Every row gives one point. Any point is a mix of the corners, with weights that add up to 1. It lies inside the corners' shape when no weight is negative. Say inside or outside, and name the corners with a negative weight.
In the rows, 128 means zero.

Corners:
(1): [ 65 142]
(2): [106 112]
(3): [178 129]
Points:
[102 118] => inside
[164 128] => inside
[ 93 124] => inside
[147 107] => outside (1)

Corners:
(1): [155 112 160 145  98 159]
(2): [156  91 174 140  90 102]
(3): [ 85 179 157  87  86 172]
(4): [128 193 128 173 175 109]
(5): [205 135 140 152 178  95]
(6): [ 78 153 113 139 184 135]
(7): [114  96  72 159 124 107]
Points:
[160 141 122 152 132 118] => outside (2, 6)
[110 156 128 123 133 128] => outside (1)
[110 152 132 128 145 137] => inside
[122 153 130 145 142 149] => outside (2)
[156 133 148 142 122 118] => outside (6)
[158 116 157 140 107 120] => outside (6)
[186 136 139 150 167 103] => inside

Corners:
(1): [142 122 106 107 127 152  61 131  93 135 123]
(2): [ 82 150 146 122 174 105 178 114 124 139 160]
(3): [ 78 126 143 125 136 110 109 134 161 111 109]
(4): [159 123 118 121 153 116 138 140 143  83 113]
(5): [116 164 182 132 172 121 160 100 148 149 120]
(6): [ 90 182 136 151 166 134 176  96 166 106 137]
(7): [177  75 109 173  83 131  85 154 100 202 173]
(8): [157  88 108 183  72  92 102 115  77 180 125]
(9): [116 153 157 147 126 122 129 134 106  76 147]
(10): [155 147  90 144 119  94  61 176  72 155 115]
(11): [113 181 142 122 139  92 154  82 160 130 164]
(12): [170  85 142 219 131  80 102  95 118 173 173]
Points:
[149 110 118 153 111 120  97 141 108 164 146] => inside
[135 131 129 142 125 118 107 128 107 136 131] => inside
[137 141 124 143 134 105 116 115 127 135 121] => outside (2, 7, 9)
[137 137 125 144 128 111 103 132 109 135 138] => inside

Corners:
(1): [105 125 150 174 163 114  73 129 181 168 175 132 157  82]
(2): [ 88 120 153  70 131 108 151 115  72 124 104 192  75 151]
(3): [179 119  89 130 133  84 133 175  80  80 142 170 124  99]
(4): [145 157 117 159 125 133 134 149  95 140 121 151 164 166]
(5): [ 71 140 198 111  69  81 158  65  97  78 141 124 120 123]
(6): [118 100 108 133 183 135  97 114 155  81 149 119 170 103]
(7): [145 140 167 157 108 154  84 178 124  86 115 132 153 135]
(8): [145 113 137 131 147 203 136 171 107 133 157 146 176  81]
(9): [173 123 147  97 125  73 158 141 111 122 112 104 126 121]
(10): [159 100 115 119  97 156 121 139 153 148 137 166 158 125]
(11): [152  93 141 144  84  80 101 198  78 106 159  95 171 179]
(12): [ 92 116 110 139 129 139  50  99 128 159 119 124 199  70]
(13): [ 98 132 150 132  79 135 126  93  75 119 125 122  70 159]
(14): [ 52  90 150 156  60 134 195 112  65 141  61 154 109 158]
(15): [ 47 153 132  82  78 113 187 137 110 117 112 116  88 133]
Points:
[108 138 153 127 102  85 133 136  87 123 117 131 110 138] => outside (6, 8, 10)
[114 127 129 136  90 142 152 116  90 104 110 129 128 133] => outside (1, 2, 11)
[111 120 138 118 112 120 132 136 112 126 128 143 128 131] => inside
[110 122 147 123 101 115 132 124 110 116 133 138 134 127] => inside
[126 117 133 129 126 134 134 146 114 127 132 147 124 134] => outside (5, 12)
[ 99 125 132 121 116 125 133 127 115 112 127 128 128 125] => inside
[117 122 146 123 111 114 143 132 105  99 134 138 119 137] => outside (12)

Corners:
(1): [160 107 134 165 153 109 126 156 144 155  91 142 131  99 114 134 100 104
 148 132]
(2): [124  96 103 128 146 132 118 149  88 108 122 139 152 148 103 149 138 130
 106 144]
(3): [120 167  99 115 118 150  68 146  96 100 171 164  89 119 107  92 154 137
 114 142]
(4): [155 130 103 171 149   8 134 170 147 148  56  98 177  95 102 190 131  97
 143 121]
(5): [105 121 111 114 135 116  94 125 122  97 128 170 103 123 101 110 101  94
 138 130]
(6): [120 150 133  97 110 163 122 102 117 130 156 142  82 149 178 102  89  97
 156 140]
(7): [128 108 101 153  71 131 117 136  93 120 105 147 117 176 119 118 112 143
  89 145]
(8): [ 90 116 112 101  81 133  89 128 117 123 123 164 113 153 115 126  99 159
 125 141]
(9): [120 127 166 123 107 174 125 131 129 132  95   7 118 141 161 101 121 135
 138 165]
(10): [131 157 104 118 125 119 125 155 136 113 107 115 105 109 118 127  98 131
 121 142]
(11): [116 119 197 136 129 153 155 121 141 110 101  98 167 104 103 114 150 138
 159 127]
(12): [137 119  97  96 163  61 117 143  82 127 106 183 105 100  94 136 144 142
 130  48]
(13): [116 141 109 123 132 144 124 134 144 128  98 103 171 151 177 108 117 105
 155 158]
(14): [132 116 106 129 125 104  71 141 135 110 118 159 117 182 123 129  95 147
 115  74]
(15): [137 137 124 148 147 139 126  96 122  94 125 154  78 114 159 103 101 150
 111 138]
(16): [117 109 135 196 153 131 113 154 129 127 114 157 102 112 140 120 107 117
 142  88]
(17): [155 109 124 107 135 131 121 108 144 139 112 157 111 112  91 152 129 128
 116  48]
(18): [ 94 112 125 113 159 151 146 132 129 128 130 157 101 151 127 122 149 111
 150 146]
(19): [135 167 128 130 159 170  98 128  62 138 122 147  87 110  90 100  88 126
 155 100]
(20): [151 107  82 123 112 114 129 122 132  51  95 138  87 145 202 117 180 161
 146 151]
(21): [122 106 104 149  73 115 133 121 154 107 148 146  94 117 112 121  97 154
 135 144]
Points:
[130 128 118 126 138 122 121 133 117 117 115 141 111 123 125 121 126 128
 135 118] => outside (8)
[129 123 126 137 135 132 133 128 122 119 111 132 113 122 133 120 117 121
 137 131] => outside (3, 8, 14)
[127 126 119 133 128 124 119 130 125 113 120 146 112 125 128 121 120 128
 135 125] => outside (9)
[137 133 102 129 140  99 109 146 105 129 100 129 133 139 134 134 129 123
 134 139] => outside (5, 10, 11, 16, 17, 21)
[129 128 120 132 132 126 119 133 124 119 111 131 116 124 133 124 121 132
 139 124] => outside (5, 7)
[138 119 122 130 135 122 119 133 129 129 109 139 118 121 119 130 119 125
 133 109] => inside
